Every row gives one point. The points of each table are mixes of a few directions, plus a little noise. How many directions does each table use, and how many do they share? Where both have some left over, give the other angles between the two spaces (their principal angles), to ten degrees, smallest first.
In the rows, zero is written as 100.

First (5 x 2):
114  87
48  145
97  102
105  95
134  70
Second (5 x 2):
37  90
106  101
83  98
137  106
135  106
Directions: first 1, second 1, shared 0; angles 50

First, 9 rows:
125  95  64  157  147  65
85  102  120  68  74  118
113  99  81  127  122  83
74  104  136  45  53  134
114  98  84  128  122  85
117  97  78  136  130  79
70  106  139  39  49  136
109  98  89  119  117  89
92  100  111  83  87  110
Second, 9 rows:
117  148  54  53  71  103
101  116  106  119  82  84
83  46  88  136  106  81
90  131  104  51  112  127
83  85  111  121  103  91
74  87  134  121  115  99
132  145  100  92  76  98
62  25  100  115  139  105
158  119  105  92  97  113
Directions: first 1, second 4, shared 0; angles 50

First:
115  118  127  102  125  134  103  91  100
108  107  113  103  113  114  102  95  99
109  120  120  95  116  135  101  96  106
122  104  131  118  133  113  106  84  85
108  78  104  123  110  67  105  90  79
45  109  29  40  20  99  81  144  150
92  64  77  117  84  39  101  100  82
Second, 9 rows:
101  96  101  102  100  98  100  97  97
84  127  86  86  100  116  102  116  117
65  157  71  71  100  133  104  135  137
97  106  97  97  100  103  100  103  104
131  48  125  126  101  71  96  68  68
70  152  76  75  100  128  103  131  131
157  5  146  147  102  48  93  43  42
103  94  104  102  100  96  100  97  97
92  116  92  93  100  108  101  108  109
Directions: first 2, second 1, shared 0; angles 30

First:
91  88  138  115  106  37  115  160  149  106  98  60
124  86  110  113  96  87  120  41  111  119  91  107
98  46  119  122  105  57  127  134  129  92  70  68
71  159  82  56  90  137  63  134  56  103  138  128
95  61  107  104  81  57  110  122  129  80  103  81
134  82  112  83  83  116  121  75  101  106  104  97
69  153  58  94  99  115  49  119  96  66  145  113
113  86  122  120  115  88  125  46  94  145  58  112
102  152  80  93  118  160  72  113  78  95  114  108
94  73  99  105  103  105  114  74  73  118  66  121
115  117  69  95  104  149  80  90  89  78  119  105
Second, 11 rows:
119  109  95  100  111  80  110  103  81  87  98  100
83  98  115  117  85  120  88  115  108  132  104  109
70  102  128  131  72  133  80  129  105  152  109  114
78  108  129  136  74  127  82  141  95  157  111  117
142  99  63  56  137  53  131  56  92  23  86  79
79  72  90  75  99  117  92  64  142  83  94  85
112  84  75  63  120  83  111  59  116  49  90  81
108  101  91  92  110  90  104  90  99  85  96  96
43  68  118  102  71  156  65  88  161  141  104  97
166  142  83  104  131  37  138  122  25  62  97  108
100  113  113  125  91  101  98  129  82  127  107  113
Directions: first 6, second 2, shared 0; angles 50, 90

First:
64  82  130  109  66  57  100  76  70  89  94  120  118  64  93  152  45  104
102  71  88  85  60  100  105  81  137  116  78  135  83  83  101  102  85  107
128  111  76  93  125  133  100  118  127  111  103  87  85  125  105  59  143  97
118  88  79  86  90  120  103  99  139  117  87  114  79  105  104  77  117  102
108  88  87  89  85  108  103  95  127  111  88  116  86  97  104  91  104  103
91  145  123  124  159  94  91  127  38  73  136  50  131  122  97  104  114  89
77  134  134  127  143  77  92  117  30  69  132  60  137  108  94  123  92  91
101  116  104  107  122  102  98  111  85  93  112  81  107  110  99  95  110  95
82  60  104  90  39  75  106  68  119  110  74  146  92  64  99  131  55  109
91  111  112  110  111  90  97  105  75  90  110  88  112  101  98  112  94  97
135  93  64  80  103  141  104  108  155  125  88  107  69  119  105  53  141  100
Second (9 x 18):
85  88  89  110  90  86  96  94  82  111  87  107  101  94  94  132  72  101
142  119  5  134  134  138  117  99  139  140  64  94  58  138  85  116  89  125
82  76  123  87  63  81  98  85  101  96  95  123  106  74  103  111  82  99
87  69  122  74  59  90  95  90  113  102  95  126  100  76  108  92  99  93
78  87  125  99  76  74  98  87  83  90  100  112  112  78  99  124  74  100
74  71  110  82  80  90  81  109  74  113  97  105  109  92  105  103  101  81
120  136  131  90  142  120  99  125  101  72  137  67  113  120  110  44  159  89
104  81  90  79  90  115  92  109  116  117  94  106  90  104  106  75  124  90
128  174  107  145  166  107  123  102  93  59  127  60  111  124  90  102  102  122
Directions: first 2, second 4, shared 2

First, 8 rows:
150  103  116  84  131  71  57  159  33  103  120  128  88  128  136  132  114  132  133  106  68  63  68  183
118  111  86  93  96  102  97  84  83  116  114  96  99  113  94  109  101  122  104  100  116  73  92  137
76  91  108  107  98  103  109  102  124  88  85  99  102  85  97  88  96  78  91  100  94  128  112  55
104  119  65  98  75  123  121  34  111  127  114  77  108  105  69  98  94  119  87  95  149  73  106  121
86  91  110  106  103  98  101  115  112  87  90  104  99  91  105  93  99  84  98  100  86  121  105  70
87  97  102  105  98  103  105  97  113  94  93  97  101  92  97  93  98  89  94  98  98  113  106  76
93  80  136  103  125  77  80  168  95  70  84  125  93  91  131  101  107  76  111  103  49  133  96  70
84  110  76  104  76  123  126  43  128  114  101  78  109  94  69  89  92  101  81  96  139  97  115  84
Second (9 x 24):
102  85  128  100  120  80  81  156  87  79  91  121  95  97  127  104  106  86  111  104  60  119  93  91
100  93  111  100  108  93  93  121  96  93  95  107  97  98  111  100  102  94  105  101  85  106  97  97
99  114  72  99  77  121  119  44  112  120  109  80  108  103  71  96  95  113  88  96  140  81  107  111
100  88  125  99  119  83  82  148  90  81  92  117  94  98  123  104  104  89  109  104  63  116  92  90
101  99  104  101  102  98  97  107  98  98  99  102  99  100  105  101  101  98  100  100  93  103  100  100
100  85  131  101  124  79  79  159  87  79  91  123  94  97  129  104  104  85  113  102  55  119  92  88
98  124  56  100  65  133  129  11  118  132  113  68  110  104  57  94  90  121  81  95  164  71  111  118
98  125  53  100  63  134  134  5  121  137  116  64  111  105  55  93  90  123  79  94  170  70  113  119
101  88  124  100  119  84  84  150  90  82  91  118  95  98  123  103  105  88  109  103  64  116  94  90
Directions: first 2, second 1, shared 1

First:
98  99  49  101  91  94  85  104  92  94  114  81  106  89  110  112  99  69  99  89  95  86  118  104  111  96  99  69  130  68  71  115
105  77  83  104  111  102  83  121  111  109  110  87  89  100  106  111  104  88  91  109  83  67  120  86  98  104  103  71  107  81  95  100
107  72  70  106  114  94  75  114  113  107  114  86  84  97  114  111  114  73  88  93  89  67  117  96  106  93  107  58  111  81  95  109
120  144  159  103  102  96  121  57  91  91  78  120  118  98  77  92  116  120  110  98  117  147  43  129  99  87  79  177  81  143  112  95
89  99  59  94  82  109  98  123  89  98  111  82  110  91  104  110  76  92  105  112  86  82  135  83  93  120  98  77  124  64  70  102
127  142  182  106  109  103  125  66  97  97  75  121  121  100  68  95  112  136  113  118  106  140  43  118  86  96  71  195  71  147  115  83
74  98  96  91  86  99  114  98  94  94  96  113  97  108  109  82  86  107  103  83  120  121  104  101  106  102  119  89  94  110  115  102
89  64  81  99  107  102  88  127  114  111  109  95  79  108  116  98  97  96  90  102  92  69  129  82  100  105  118  53  97  87  109  99
88  77  63  99  101  92  85  108  103  101  111  94  85  102  120  99  106  77  91  78  106  87  118  102  114  92  118  51  112  86  102  112
102  126  158  98  98  108  128  84  95  97  80  121  112  106  80  88  91  139  112  116  108  132  71  102  86  108  89  163  74  134  116  82
Second, 8 rows:
150  121  119  116  120  101  84  90  104  106  102  81  118  81  77  131  126  89  99  127  70  79  76  109  89  93  58  144  109  93  71  97
111  141  141  98  88  114  125  91  86  96  85  105  129  93  72  103  82  133  118  132  92  121  82  96  78  119  71  171  93  110  86  82
47  69  57  82  74  111  111  140  95  100  107  102  86  114  123  81  53  112  103  98  106  90  160  65  96  129  138  38  104  76  107  96
66  96  64  88  76  97  107  102  88  89  103  104  98  104  116  85  81  94  104  75  120  117  119  101  113  103  123  66  110  92  101  111
133  103  138  115  129  87  87  70  115  104  94  107  93  100  94  104  145  90  90  88  105  106  54  126  109  69  88  126  85  131  119  105
127  82  133  113  133  97  86  100  123  115  99  102  84  105  96  107  129  100  88  110  87  78  83  99  95  88  94  107  81  116  119  93
52  103  51  81  60  104  117  111  76  85  104  102  107  102  116  83  58  102  112  82  120  121  136  92  108  118  125  65  118  80  90  108
114  84  96  108  118  90  81  95  112  105  106  96  87  101  108  105  127  80  88  86  99  87  90  111  111  81  103  82  100  103  107  109
Directions: first 4, second 4, shared 4

First:
112  87  94  126  91  88  102  101  107  119  73  86  91  88  106  100  116  93  111  108  86  69  108  95  114  121  104  132  103  133  98  92
107  79  61  97  80  117  100  74  121  125  94  82  105  107  130  98  92  99  105  96  109  75  123  87  105  116  133  90  133  97  89  105
106  74  74  112  80  84  100  117  120  137  56  81  94  72  122  87  119  99  111  111  84  57  109  60  138  131  102  128  155  166  86  106
136  102  103  130  109  122  103  80  78  100  99  90  95  87  78  89  109  98  107  100  75  94  109  110  85  114  124  114  72  110  112  72
22  111  136  79  93  54  92  161  76  82  92  94  119  121  68  102  78  109  82  112  126  147  110  126  68  46  55  72  79  75  106  134
105  87  89  110  90  99  95  87  126  115  91  78  89  138  110  131  93  82  108  100  114  70  119  129  95  115  94  118  96  77  104  113
99  95  88  117  88  93  111  77  100  107  97  105  105  84  124  93  109  104  108  101  100  90  106  95  104  100  131  106  85  103  89  81
195  124  108  101  151  181  96  62  82  74  145  120  81  86  61  90  108  97  98  80  59  110  67  92  98  134  113  100  97  103  123  67
85  127  132  69  125  117  92  135  53  65  127  114  117  88  46  71  84  121  76  97  92  167  85  95  70  65  82  51  97  92  115  106
36  133  146  58  116  35  109  130  123  56  133  176  99  112  133  135  106  101  89  97  141  139  33  106  133  53  32  102  69  62  84  118
97  81  69  102  78  111  99  77  115  121  94  75  106  119  121  104  86  97  105  98  114  81  132  106  90  106  130  89  114  82  94  107
Second, 8 rows:
99  93  93  98  97  103  105  102  98  99  98  91  96  85  99  89  105  99  100  106  102  104  103  92  92  108  110  100  97  98  100  89
84  75  86  102  89  87  120  100  89  100  88  87  91  37  104  62  120  101  112  124  103  115  99  68  86  126  135  112  74  105  89  45
61  76  112  113  91  49  92  78  96  120  83  130  113  85  107  107  90  108  133  116  91  111  83  94  124  103  99  123  72  113  73  61
66  66  94  104  87  66  103  86  93  115  82  103  102  59  102  82  99  104  128  125  99  116  94  78  101  121  119  117  74  105  79  47
87  115  133  109  108  69  61  79  114  121  102  149  128  184  101  165  59  107  115  79  88  88  85  144  145  64  46  103  114  105  90  147
153  142  94  102  113  148  135  131  93  59  122  80  77  72  107  69  148  94  56  85  103  88  105  90  79  91  118  89  104  106  129  120
113  127  119  99  112  108  73  97  114  105  112  120  114  178  96  149  72  100  91  72  96  83  99  140  121  69  56  87  130  95  109  163
137  106  69  73  102  168  113  127  104  81  114  40  80  100  84  75  108  87  65  94  118  96  131  94  52  117  117  68  136  74  130  127
Directions: first 6, second 3, shared 1; angles 50, 60

First:
102  111  110  103  86  118  108  104  76  101  92  82  122  118  91  112  107  101  104  90  98  116  133  108  79  107  111  90  62  104  102  105
111  81  105  83  96  93  105  114  140  72  130  98  61  105  111  30  147  107  113  77  100  130  124  110  86  54  119  57  107  182  115  90
83  113  104  122  87  117  95  102  98  133  80  109  143  108  93  148  62  95  88  118  104  69  86  70  118  148  104  150  82  5  63  99
103  93  102  110  79  105  98  122  144  106  116  106  116  112  111  77  118  109  93  85  94  100  107  75  108  98  129  126  67  84  68  84
101  118  88  109  116  82  96  83  60  103  85  93  105  80  102  142  80  102  96  110  90  89  77  102  108  110  69  119  109  89  113  115
111  101  82  90  129  67  97  80  73  81  102  96  65  70  108  102  103  103  101  103  91  104  75  122  103  75  64  84  138  151  137  112
88  79  102  93  102  113  93  100  132  118  98  130  101  103  92  95  74  86  90  121  119  73  77  93  118  119  109  110  129  44  76  85
77  120  111  105  115  86  102  85  85  92  91  94  69  86  100  115  80  100  125  116  105  92  86  87  105  105  70  89  150  113  123  121
123  84  98  85  89  118  105  109  92  94  106  92  115  119  93  79  128  98  90  80  99  126  135  133  75  84  125  74  58  128  103  88
Second, 8 rows:
76  155  115  146  84  82  105  108  91  101  94  69  113  95  119  139  97  125  126  92  77  96  104  36  110  119  86  148  76  91  91  127
88  128  108  124  92  91  103  105  95  100  97  84  106  98  110  120  98  113  113  96  88  98  102  67  105  110  92  125  87  96  95  114
77  151  114  143  85  83  105  108  91  100  95  71  112  95  117  137  97  124  124  93  78  96  104  40  109  118  87  145  77  92  92  125
136  18  78  31  124  127  93  87  114  99  108  147  81  108  73  42  105  62  62  112  135  106  94  195  85  72  122  29  136  113  114  60
106  85  96  88  105  105  99  98  102  100  101  108  96  102  95  90  101  93  93  102  106  101  99  118  98  95  104  87  106  102  103  93
95  112  103  110  97  96  101  102  98  100  99  93  103  99  103  108  99  106  105  98  95  100  101  87  102  104  97  110  95  98  98  106
96  110  103  108  98  97  101  102  98  100  99  95  102  99  103  107  100  104  104  99  96  100  101  89  102  103  98  108  96  98  98  105
126  41  84  50  118  119  95  92  110  99  106  133  86  106  81  59  103  73  74  108  125  105  95  168  89  80  116  48  126  109  110  71
Directions: first 5, second 1, shared 1

First, 8 rows:
100  85  87  118  105  115  111  99  66  161  101  64  120  96  51  76  125  106  80  140  92  115  87  101  112  103  97  119  96  119  60  40
79  102  99  63  119  91  88  100  83  95  110  82  80  70  87  114  69  99  116  95  85  99  133  126  92  79  83  115  124  126  84  113
104  101  111  124  83  77  109  86  91  82  79  114  92  106  90  92  77  100  75  92  117  132  108  77  111  85  100  102  110  81  97  106
63  100  98  99  84  85  85  83  125  68  107  125  75  107  114  132  51  110  96  77  117  113  124  119  86  75  66  86  104  86  105  135
63  103  102  102  93  95  70  101  106  83  104  105  67  85  118  108  17  101  93  101  76  113  142  152  65  60  45  73  85  90  93  151
86  103  72  81  96  116  96  82  150  112  129  120  107  127  119  131  162  140  114  85  138  66  57  90  110  115  111  114  79  96  122  75
195  127  138  106  116  100  119  140  68  69  61  108  120  91  135  36  143  67  106  100  69  77  74  49  121  133  181  102  92  82  147  115
112  77  93  106  102  120  120  109  110  124  111  83  139  114  85  114  159  78  117  108  108  78  77  89  105  154  115  90  113  115  93  68
Second, 11 rows:
139  107  83  81  112  100  78  97  101  136  106  110  101  134  107  62  118  113  92  110  96  74  78  96  111  124  88  92  55  93  112  102
49  101  141  122  94  108  148  118  76  36  84  67  102  10  85  149  97  79  123  88  91  137  122  92  96  56  162  144  187  124  85  76
170  113  71  67  121  101  61  97  102  163  109  117  102  159  114  33  134  125  86  120  94  54  63  92  118  141  82  88  20  88  123  103
138  115  96  81  117  106  92  107  87  124  99  97  105  107  106  62  132  111  100  112  89  77  77  88  113  112  118  113  73  103  113  90
90  90  94  105  91  95  94  92  113  102  104  110  95  117  98  111  82  99  94  96  110  105  109  109  91  105  74  81  97  94  95  114
65  106  133  117  98  107  140  115  80  50  86  73  102  27  89  136  102  83  119  91  91  126  115  91  98  63  155  139  168  120  91  77
42  97  138  128  89  107  146  115  82  35  85  71  100  18  86  155  85  79  120  86  95  141  127  95  92  55  152  136  186  121  83  79
115  105  100  94  108  101  98  103  93  108  98  99  101  97  103  88  112  103  100  104  94  94  91  94  106  103  111  108  94  103  105  94
85  77  76  108  80  86  74  75  138  117  114  131  91  161  101  115  57  101  83  91  124  103  117  123  83  119  26  46  72  80  91  134
101  93  89  101  94  97  87  93  113  109  105  111  97  126  102  101  87  103  94  99  107  98  103  108  96  110  72  81  85  93  100  114
111  93  83  94  97  95  78  89  116  121  108  118  98  143  104  90  90  106  88  100  110  90  97  108  95  117  63  72  68  87  103  116
Directions: first 6, second 2, shared 1; angles 50
